Rows are points. Each copy is the shape, with its points in the same order, turned, moved and blurred by noise. Say if it was mirrored as well.
In the rows, zero is written as 128.

Shape (9 x 3):
[[153 146 172]
 [101 149 119]
 [140  81 102]
 [112 134 113]
 [133 117 122]
 [ 96 159 160]
 [132 132 107]
 [ 91  79 142]
 [100  81 101]]
Copy 1:
[[142 174 170]
 [120 153 103]
 [169  91 130]
 [130 139 106]
 [155 130 135]
 [ 96 172 129]
 [151 141 116]
 [105  93 142]
 [131  84 115]]
Copy 1 is: only turned
Copy 2, 9 rows:
[[156 142 170]
 [ 96 163 124]
 [120  89 107]
 [105 144 125]
 [126 127 124]
 [101 167 167]
 [123 144 108]
 [ 70  95 148]
 [ 77 101 106]]
Copy 2 is: only turned
Copy 3, 9 rows:
[[ 95 150 135]
 [167 140 141]
 [144  62 124]
 [157 125 137]
 [133 103 131]
 [142 162 169]
 [152 113 116]
 [141  80 184]
 [168  71 158]]
Copy 3 is: mirrored
Copy 4:
[[166 148 171]
 [120 172 122]
 [137  98  95]
 [123 155 103]
 [142 136 118]
 [113 173 162]
 [145 145 100]
 [ 88 116 126]
 [106 113  86]]
Copy 4 is: only turned

Shape, 8 rows:
[[114 103 166 107]
 [136 109 146 104]
 [ 85 135 170 107]
 [140 122 111 107]
 [136 126 158 138]
 [113 121 147 162]
 [130  99 177 197]
 [129 161 138 100]]
Copy 1 (8 x 4):
[[ 95  96 165 125]
 [124 105 155 118]
 [ 92 104 176 161]
 [147 112 131 129]
 [101 139 148 126]
 [ 84 132 128 147]
 [ 42 150 115 115]
 [143 135 171 156]]
Copy 1 is: mirrored
Copy 2, 8 rows:
[[125  97 165 116]
 [143  99 143 122]
 [ 94 130 168 106]
 [150 111 108 124]
 [128 111 159 158]
 [ 96 114 141 159]
 [ 85  83 157 206]
 [146 153 146 127]]
Copy 2 is: only turned
Copy 3, 8 rows:
[[ 70 124 132 108]
 [ 92 140 112 106]
 [ 89 108 166  94]
 [125 131  96 105]
 [102 139 139 137]
 [109 110 143 151]
 [ 79 127 148 196]
 [131 140 144  86]]
Copy 3 is: mirrored
Copy 4 (8 x 4):
[[115 113 172 104]
 [143 122 158 108]
 [ 93 147 185 125]
 [156 123 141 135]
 [118 140 139  90]
 [ 92 133 125 108]
 [ 79 110 107  64]
 [138 167 161 126]]
Copy 4 is: mirrored

Shape, 10 rows:
[[123 149 175  80 119 118]
 [121 108  91 167  88 154]
 [122 128 127  79 152 126]
 [114  95 113 156  83 135]
 [126 174 144 112 132 118]
 [152 114 148 148 127 131]
 [111 165 162  89 157 112]
 [112  97 115 146  87 157]
 [104  99 121 162 106 107]
 [ 88  87 118 177 104 176]]
Copy 1 (10 x 6):
[[157 137 168 120 108 116]
 [ 75 165  89 115 158 166]
 [148 109 147 108 157 116]
 [ 67 161 115 125 148 150]
 [166 147 118 127 123 116]
 [122 139 130 159 143 163]
 [174 113 137 127 117  99]
 [ 72 151 117 109 142 163]
 [ 71 147 110 150 146 125]
 [ 52 126  86 116 127 175]]
Copy 1 is: mirrored
Copy 2, 10 rows:
[[132 107  87  67 122 149]
 [134 149 148 173  98 122]
 [128 128 124  83 163 141]
 [127 129 148 148  89 113]
 [132 111  72 107 146 139]
 [145  91 133 135 114 155]
 [116  95  79  81 161 145]
 [118 147 154 146  92 131]
 [126 104 145 144 107  95]
 [ 83 134 161 173  90 131]]
Copy 2 is: mirrored

Shape (12 x 6):
[[126 164 144 132 142 111]
 [126 100 110 122 140 119]
 [137 124 120 142 113 108]
 [165 101  62 183 145 186]
 [107 136 153 125 144 132]
 [165  81 106 148 119 156]
 [125 121 119 129  77 137]
 [150  83 122 178 155 178]
 [ 98 113 127 143  88 105]
 [129 146 168 106 129 114]
 [ 94 122 133  91  99 125]
 [104 148 141 119 109 112]]
Copy 1:
[[154 159 139 136 118 157]
 [110 127 137  98 150 140]
 [125 143 117 127 136 125]
 [107  66  59 139 172 177]
 [131 133 162 138 123 157]
 [105  79  98 117 139 131]
 [ 75 143 117 137 115 130]
 [124  56 114 144 156 153]
 [ 94 156 141 144 147 110]
 [146 157 162 124  95 137]
 [ 82 154 161 108 114 134]
 [117 166 149 136 114 136]]
Copy 1 is: only turned
Copy 2, 12 rows:
[[112 162 138 126 103 136]
 [119 137  91 114 150 150]
 [128 122  99 144 122 154]
 [147 131  85 193 220 134]
 [111 146 139  91 137 130]
 [152 109  99 144 185 170]
 [149  78 111 115 135 136]
 [124 130 132 159 217 162]
 [100  79 104 114 119 138]
 [128 148 147  96 101 150]
 [127 112 107  71 125 128]
 [117 121 124 110 108 125]]
Copy 2 is: mirrored
Copy 3, 12 rows:
[[120 141 133 141 152 144]
 [107 104 136 136 109 104]
 [122 105 144 163 129 114]
 [ 71 132 220 165  88  70]
 [115 123 133 119 120 160]
 [107  87 192 142  96  86]
 [160 104 158 170  92 123]
 [ 63  99 208 129  90 115]
 [131  90 125 178  99 136]
 [143 116 137 117 149 154]
 [160 118 108 137  94 135]
 [141 119 121 153 122 148]]
Copy 3 is: mirrored

Shape:
[[133  91 124 129  92 118 153 152]
 [133 110 102 162 168 124 122 161]
 [125 143 117 134 147 134 138 149]
 [139 127 111 116 136 106 111 137]
 [165 129 140 103  49 109 159 120]
 [107 166 124  45 118 168 117 151]
 [128 120 123 134 164 139 139 112]
 [119 116 111  99 161 119 150 144]
 [116 159 126  43 137 148  89 129]
 [137 124 157 125 154 116 140 153]
 [ 97 120 176 146  89  79 150  96]
 [133 137 131 132  83  78 167 125]]
Copy 1:
[[143  87 143 110  93 132 115  98]
 [158  97 105 143 143 160  88 139]
 [147 121 103 120 143 140 119 132]
 [143 114 121 121 123 116 101 155]
 [155 126 171 104  73  84 154 109]
 [ 96 145 105  44 128 125 153 164]
 [143 103 125 129 175 122 122 132]
 [140  94 105  93 151 110 101 125]
 [ 92 148 118  64 146 104 128 187]
 [156 133 132 106 144 126  85 111]
 [106 137 157 155 113  81 107  70]
 [153 127 129 135  83  81 124  86]]
Copy 1 is: mirrored
Copy 2 (12 x 8):
[[116  85 158 142 109 100 133 165]
 [127 110 113 178 152 106  91 159]
 [134 128 118 134 143 114 119 163]
 [149 118 139 141 130  88 109 132]
 [153 107 186 116  65 112 165 158]
 [159 128 123  40 127  95 103 147]
 [150 116 134 143 168 135 118 139]
 [144 106 131 123 172  93 130 146]
 [175 135 135  52 131  90  82 117]
 [143 131 163 139 159 102 117 174]
 [ 93 147 210 139 120 135 153 131]
 [119 133 172 142  98  98 174 155]]
Copy 2 is: only turned

Shape, 11 rows:
[[165 151 105 143 100 133 147 233]
 [134 137  99 120  91 158 108 133]
 [124 116  99 118 124 111 105 167]
 [ 74 101 142 122 144 131 144 128]
 [123 140  92 145 106 131 139 155]
 [159 136 101 158 127 124 129 116]
 [157 126 136 112 124 112 129 107]
 [126  56 236 140 105 127 118 115]
 [149 144 103 113 130 154 131 122]
 [123 151 172 147 122 120 117 134]
 [103 145 120 120 101 112 152  98]]
Copy 1, 11 rows:
[[ 98 140 113 160  73 142 109 207]
 [120 115 142 112  66 149 140 125]
 [114  95 116  99  97 111 128 159]
 [114  76 129 112 166 142 131 113]
 [122 128 104 118  92 154 131 150]
 [170 145 137 102  99 131 129 144]
 [134 131 170 108 120 114 153 137]
 [132  86 168 189 174  62 146  84]
 [135 118 172  97  95 162 123 138]
 [109 147 149 132 136 104 108 104]
 [113 138 134 102 134 149 170 115]]
Copy 1 is: only turned
Copy 2 (11 x 8):
[[164 141  63 178  78  84 153 173]
 [127 106  85 149 143 137 126 135]
 [117 131  89 145 101 103 108 108]
 [ 78 105 146 111  94 122 103 141]
 [110 113 104 161 115 101 154 130]
 [153 112 142 146 127 100 149 119]
 [136 122 118  93 135 106 133 112]
 [113  84 139  42 144  56  65 189]
 [145 113 113 126 123 146 139 126]
 [127 154 140 107 131  84 113 164]
 [ 83 126 130 113 146 111 162 127]]
Copy 2 is: mirrored
Copy 3:
[[208 108 169 103 118 200  85  91]
 [135 143 128  79 130 143 108 128]
 [168 108 134  90 126 120 109  83]
 [127 131 137 153 152  95 138  76]
 [174 134 123 113 119 149 118 108]
 [164 103 126 116 114 128 126 157]
 [138 118 159 115  96  97 126 139]
 [ 44  68 181 159 112 119 140  87]
 [155 141 147 102 139 116 115 152]
 [122 110 141 160 103 122  85 116]
 [136 163 120 135  92 108 136 117]]
Copy 3 is: mirrored

Shape (15 x 9):
[[ 94 129 149 135 157 117 118 111 135]
 [142 138 126 124 147 165 102 112 134]
 [ 95 145 163 153 109 147 109 146  88]
 [122 114 107 103 125 139 154 151  98]
 [152 130 128  95 105  75  97 137 123]
 [143 171 106 133 148  75 161 113 133]
 [144 128 141 147 106 112 130 173 119]
 [126 129 154 137 176 178 147 182 109]
 [108 108 157  77 139 141  87 135  65]
 [164 155 157 135 117 147 125 112 192]
 [137 157 116 100 111  78  88 144 136]
 [150 124 132 180  96 129 163 168 127]
 [154 127 149 173 154 114 135 188  87]
 [101 159 103 165 149  89 152 122 106]
 [125 138 157 120 125 108 146 139  98]]
Copy 1 (15 x 9):
[[ 83 126 111 126 133 137 140 113 144]
 [126 146 136 103 162 125 132 113 130]
 [111 175  87 139 115 141 119 155 107]
 [144 128 158 142 128 170 118 153 127]
 [132 110 143 105  92  92 113 157 145]
 [ 91  89 152 156 144 109  78 110 159]
 [152 141 108 136  99 125  87 130 134]
 [131 188 125 129 141 198 102 117 149]
 [102 180 145  96 105 150 154 192 132]
 [130 141 123 106 126  94 116  56 121]
 [112 102 132  89 102  98  91 152 139]
 [168 146 101 177 111 130  92 107 128]
 [141 171  98 159 126 145  78 147 178]
 [ 86 106 117 176 145 139  92 141 148]
 [103 151 134 146 101 132 109 145 143]]
Copy 1 is: mirrored
Copy 2 (15 x 9):
[[164  87 162 148 141 161 145 102 143]
 [135 122 139 136 163 128 123  97 124]
 [107 106 168 142  92 165 113  70 143]
 [144 131 163  96 100 129 144 105  95]
 [142 129 129 150  93 139 118 170 110]
 [114 128 154 117 148 164 183 166 120]
 [119 139 160 153  80 132 148 113 127]
 [138 143 207 151 132 128 155  53 102]
 [160  91 176 136 102 141  63  96  90]
 [140 159 135 148 163 119 145 124 189]
 [137 142 113 158 108 166 128 161 105]
 [ 94 144 160 133  80 117 182  95 153]
 [ 86 116 203 181  94 123 169  97 104]
 [101  95 160 119 129 187 188 119 117]
 [124 120 189 127 105 156 125 120 126]]
Copy 2 is: only turned
